Each row is a point. A path goes straight from each point to the next, and from the last back to the first. The post is the endless flat space through its rows: a point in 2 columns, a line in 3, a plane in 4, and so on, so that a path can go around it. Count how often the path circles the post. Going back the other way cancels.

Post:
[[ -2 -16]]
Path, 16 rows:
[[  7 -28]
 [-10 -64]
 [-35 -24]
 [-25  -5]
 [-33 -41]
 [ -3 -49]
 [  8 -24]
 [ 29  10]
 [  8  32]
 [ 41 -19]
 [ 18 -40]
 [-10 -41]
 [-16 -18]
 [-18  14]
 [  8  22]
 [ 41 -11]]
Times around: 1

Post:
[[-23 -13   5 -25  53  19 -39 -18]
 [-27  -2  28 -70 -39  40  -9 -28]
 [  5  -2   5  13 -27 -48  44 -25]
 [ -9 -11  26 -28  39   0 -14  14]
 [  3   8 -27  18  23  16  50 -10]
 [ 34 -36  37  44 -49 -15 -49  -3]
 [  3   2 -18 -12 -63  -1   6  -7]]
Path (29 x 8):
[[-22  -8  -5 -32 -19  28  14 -12]
 [ -7  -9 -77 -38  11  13  37 -18]
 [-48 -16 -20 -21 -35  43  -7 -42]
 [-17   6  -9   3 -11   5   6 -21]
 [  5  -6  -6   4 -43  36 -67 -16]
 [  2  19 -16 -13 -68 -29  10 -27]
 [-22   5  47  -5   8  -4  -1  18]
 [  9 -28  10  40 -19 -44   1 -14]
 [ 13 -32 -23  -8  10  17  37  -6]
 [ 41 -11  -3   7 -13  22  -2  34]
 [ -6  33   5 -37 -46 -27  11 -48]
 [ -7   0   2   7 -38   8   0 -23]
 [-39   4 -10  -9 -41  62  29 -15]
 [ 10   6  12  16 -45  46  16 -18]
 [ 60   4  48  10 -53  25 -55   1]
 [ 32  24 -19 -10  19  35  42  -5]
 [ -3   9  26   1 -33 -27 -30 -34]
 [ 16  15 -14 -40 -17  12  36 -13]
 [ 11   7  22 -24 -18  23   0 -37]
 [-27   5 -11 -16  -3   9 -30 -53]
 [-18  -1  17 -23 -84 -14   4  -2]
 [-15 -28   5 -12 -19   4  37  -8]
 [ 15 -15  19 -27 -37 -17  23  10]
 [ 34 -36 -16  -3  34   8  18 -11]
 [-33 -21  30 -69  19  68  11 -64]
 [ 43   0   8 -25   2   3  40 -14]
 [ 19  -7 -23   0 -30  -9  -6 -23]
 [  9 -36 -11   5 -11  -9 -36 -18]
 [-24 -19 -29  18 -44 -36   5 -49]]
Times around: 1
